Every row gives one point. To make a cloud, some directions were put in groups of two or more. Within a group, all points are equally far from the middle, so they leave a hole (a ring in 2 directions, a hollow ball in 3). The other directions are filled evenly. Then the cloud was stretched, turned, moved and blurred a little. How many holes are there, and how many directions does each take, smallest first?
In the rows, zero is written as 128.

Cloud (19 x 3):
[[ 91 184 141]
 [185  90  88]
 [150 142 121]
 [146  91 128]
 [119 141 182]
 [173  65 111]
 [156 117  77]
 [128 192  79]
 [119 175 140]
 [121 160 164]
 [115 120 140]
 [108 114 126]
 [175  95 120]
 [155  94 154]
 [137 111 117]
 [174  85 104]
 [152 146 125]
 [151 138  73]
 [146 130 161]]
Holes: 0

Cloud:
[[125  88  77 104 149 131]
 [120 167  90 105 104 134]
 [ 63 127 121 100 105 136]
 [157 119 129  92 145  79]
 [150  62 113 132 117  81]
 [110 141 154  94 146 164]
 [112 141 177  83 104 147]
 [140 156 135 106 154 163]
 [103 120 145 142  66 144]
 [120  63 150  59 147 102]
 [ 57  97 134  90 105 137]
 [117 114  85 105 165  99]
 [131 128  85 167  87 113]
 [ 79 115 169  80 107 109]
 [ 85  86 127  93  97  83]
 [ 77 112 158  86 153 153]
 [189 111  83 128  97  96]
 [127 120 125  83  92 112]
 [147 158  90 160 117 172]
 [ 95 160 102  99 119 142]
 [ 81 113 173  56 125 124]
 [130 110  98  81 178 101]
 [192 125 104 182  94 126]
 [163  82  99 151  78 132]
 [121 105 117 138 120  92]
 [155  68 112 145  70  98]
 [ 94 143 117  88 118 114]
 [142  91 144  93 163 127]
 [170 106 115 173  76 108]
 [ 84  83 138  99  94 138]
 [165 140 181 155 130 136]
 [ 66 103 139 102  93 114]
 [ 62 129 157  70 131 122]
 [138  79 176 106 104  80]
 [114 116 190 124 111 150]
 [109 155 136  98  87 133]
 [ 89 128 122 138 102 163]
 [186 102  96 120 102 109]
 [167 128 169  93 130  79]
 [125 133  78 140 108 103]
 [138 152 155 145 129 167]
 [132 116  87  76 147 104]
 [161 170 128 144 138 125]
 [105 133 134 120  74 118]
 [186 126 153 160 117 122]
 [128  98 171 127  72 118]
 [134 158 131 117 169 138]
 [121 170 132 132 143 162]
 [ 71  64  94 145  67 120]]
Holes: 1 (4)

Cloud (88 x 8):
[[ 98 133 192 118 117  76 119 125]
 [102 110 140  91 189 124 125 119]
 [157 160  86 135  68 155 132 135]
 [ 94 111 118  90 141 149 128 180]
 [101 147 187 174  86 151 147 131]
 [115 139 162 117 125  88 114  83]
 [ 56 108 155 159 144 145 152 158]
 [ 83  95 142 190 135 108 109 128]
 [143  89  99 147 154 149  80 125]
 [121 134 123 124  77 200 118 130]
 [200 118 105 136 129 114 127  94]
 [111  73 133 163  90 148 130 140]
 [113 165 143  95 111  89 121 152]
 [136 123 139 136  66 207 147 116]
 [173 129  52 152 101 159 128 141]
 [168 151 123 183 151 163  86 103]
 [111 123  98 158  95 209 158 134]
 [101 119  83 124 102 182 112 162]
 [ 95 120 118 186 105 190 127 113]
 [125 145 180 140 155 196 134  91]
 [137  71 113 154  96 145 129 120]
 [ 79 138 133 152 127 200 134 141]
 [106 151 131 140 159 160 102 172]
 [127 154  92  89 129 158 134 173]
 [182 135 144 128 181 100 125  91]
 [ 87 117 139 173  99 116  91 173]
 [ 96 130 122 130 116 181 132 188]
 [112 128  97 183 103  94  71 159]
 [114 123 133 112  99  59  94 126]
 [139 151 132 150  85 153 131 178]
 [176 146  96 107  93 131  97 102]
 [114 120  99 129 167 139 193 119]
 [125 170 104 140 147 119  94 175]
 [158 117 124 172 142 178 113  72]
 [185 163 115 167  92 125  98 125]
 [123 136  74 111 107  68 128 148]
 [156 114 164 165 167 137 101 132]
 [136  88 102 158 123  97 158 140]
 [143 114  85 130  48 121 113 143]
 [125 131 186 170  92 143 171 117]
 [137 101 132  97 122 172 177  89]
 [142 146 137 130 198 170 105 115]
 [175  99  98 105 174 148 148 136]
 [195 111 130 128  90 114 119 125]
 [ 79 112 157 114 160  83 116 127]
 [159 116 134 155  96 212 151 101]
 [157 104 123 128 185 106  80 115]
 [171 136  77 110  95 156 121 105]
 [162 133 125 117 146 217 150 102]
 [167  98 135 152  97 143 166 117]
 [170 128  82 187 142 176 119 122]
 [153 150 119 158 180 179 142  86]
 [ 73 102 140 151 135 106 143 179]
 [116 149  95 122  97  65 100 172]
 [159 139 104 152 165  74 137 114]
 [192 154 100 138  98 126 104  95]
 [167 144 165 116 175 118  98 129]
 [134 158 119 124 118 113 174 153]
 [124 159 112 139  57 101 127 151]
 [113 133 114 167 118 215 154 110]
 [ 95 138 133 140  92  86  85 176]
 [142 121 146 162 117 103 100 173]
 [141 120 107 154 157  52 118 118]
 [162  99 103 138  77  95  89 128]
 [115 117 164 198 150 170 112  96]
 [100 162 129 121  91 132 125 180]
 [145 104 124 130 148  50 119 118]
 [153 124 104  64 122 119 107 130]
 [142 120 211 108 116 147 148  97]
 [127 117 154  88 137  73 131  99]
 [186 170 100 123 141 118  84 136]
 [136 111 202 144 136 181 159 103]
 [133 169 156 101 161 154 145 130]
 [124 139  96 137 137 172 175 171]
 [104 129 115 150 185  95 104 173]
 [106 107 108 158 157 151  93 178]
 [152 117 170 110 159 151 142 150]
 [160 129 176 167 126  90 131 109]
 [118  88 147 142 180 155 166  85]
 [163 108 154 135  70 122 127  88]
 [ 84 141 171 160 145 117 170 144]
 [118 124 128 111 195 190 162 117]
 [137 176 103 130 106 176 120 148]
 [139 136  76 108 122 111  65 156]
 [167 157 155 153 131 155 167 105]
 [118 125 191  96 152 173 164  99]
 [138  89  74 108 140 172 148 160]
 [105 152 175 116  93 141 176 138]]
Holes: 1 (8)
